Each row of a before or after table is a point. The points were changed in one or more steps. Then noise was added and the rows were shuffled. The steps act on how far a point lies along the listed directions, d1 being the first. Write out the steps. A step turns or swaps two directions, mirrors them in a line or flattens them onto one, adds a multiple of one to another, or multiplies one. Angles are multiples of 10 degrees, from the lower direction toward the higher: turns from -170 to 170, lines from 10 to 170 but not 90. Use the fewest steps. Two steps may share a direction if one is a turn and the other turns, adds or multiplies; they go together, in the order done. Otherwise the lowest direction goes first.
In the rows, 128 means zero.

Directions:
(1): [122 175]
(2): [ 81 122]
Before (10 x 2)
[[134 142]
 [120 138]
 [142 174]
 [103 175]
 [114 117]
 [118 109]
 [127 141]
 [115  75]
 [175 145]
 [114  90]]
After (10 x 2)
[[120  45]
 [122 128]
 [119  62]
 [116  94]
 [126 142]
 [131 155]
 [168 218]
 [108 146]
 [120  90]
 [137 202]]
Steps: add -1.5 times d2 to d1

Directions:
(1): [191 147  85 143 142 127]
(2): [137 171 133 111  63 118]
(3): [171 128 191 107 146 121]
(4): [106 193 142 150 161 141]
Before (10 x 6)
[[ 99 113 145  95  43 102]
 [131 134  93 139 149 122]
 [114  98 106 156 129 119]
 [121 121 108 163 154 123]
 [160 128  84 126  88 109]
 [136 131 194 113 200 137]
 [119 144 161 132 131 128]
 [141 218  95 135  63 125]
 [126 137 120 159 165 150]
 [153 152 105 140 123 139]]
After (10 x 6)
[[159 134  75 136 123 119]
 [114  92 166 122 123 124]
 [151 121 102 144  97 113]
 [115 143 114 149  94 116]
 [  9 145 186 140 160 138]
 [179 134  79 149 150 146]
 [162 178  79 168 164 134]
 [152  96  55 172 225 142]
 [166 101 102 129  96 126]
 [156  84 191  69 104 112]]
Steps: multiply d1 by 2; turn d2 and d4 by 150 degrees

Directions:
(1): [100 154 123 150 158 188 152 163 153 145  75]
(2): [109 167  97 118 176 145 156 107  77  92 167]
Before (14 x 11)
[[150  66 168 117  57  88  87 138 170 138 104]
 [112 174 104 136 187 164 143 126 101 116 149]
 [127 147 106 124 178 114 147 101  86  95 184]
 [114 154 119 170 145 228 154 169 189 168  44]
 [106 169 123 155 155 176 155 139 144 142  69]
 [127 116 121 120 119 112 143 103 110 126 153]
 [126 175 108 146 147 152 158 136 125 103 142]
 [ 77 185 131 136 187 219 164 176 144 120  97]
 [157 117 125 131 111 101 114 118 117 122 131]
 [123 173 112 126 153 139 146 105  89  97 139]
 [119 154 114 132 138 175 150 156 157 144  91]
 [128 144 120 100 174 145 140 122  94 106 130]
 [107 136 144 172 101 211 145 179 243 178  16]
 [101 152 109 122 163 132 171 114  87  82 159]]
After (14 x 11)
[[144 150 120 141 118 121 139 128 132 109 151]
 [142 125 129  96 152 121 125 116 100 111 136]
 [144 133 116 135 131 121 127 124 112 119 124]
 [135 129 127 127 109 146 131 148 164 150 100]
 [119 127 122 117 134 102 151 108  94  87 169]
 [122 123 116 122 126 121 148 105 108 124 150]
 [114 113 144 127 111 146 126 151 156 127  88]
 [143 114 140 161  98 178 122 157 202 176  57]
 [138 138 121 128 147 121 116 116 112 123 161]
 [120 129 161 124 121 148 118 159 160 133 116]
 [132 136 140 148 116 133 129 129 153 151  82]
 [139 153 121 121 129 114 129  99  95 102 147]
 [122 115 155 167  76 185 129 172 248 183  24]
 [136 134 113 121 162  98 136  98  90  99 189]]
Steps: flatten d1 and d2 onto the line at 130 degrees
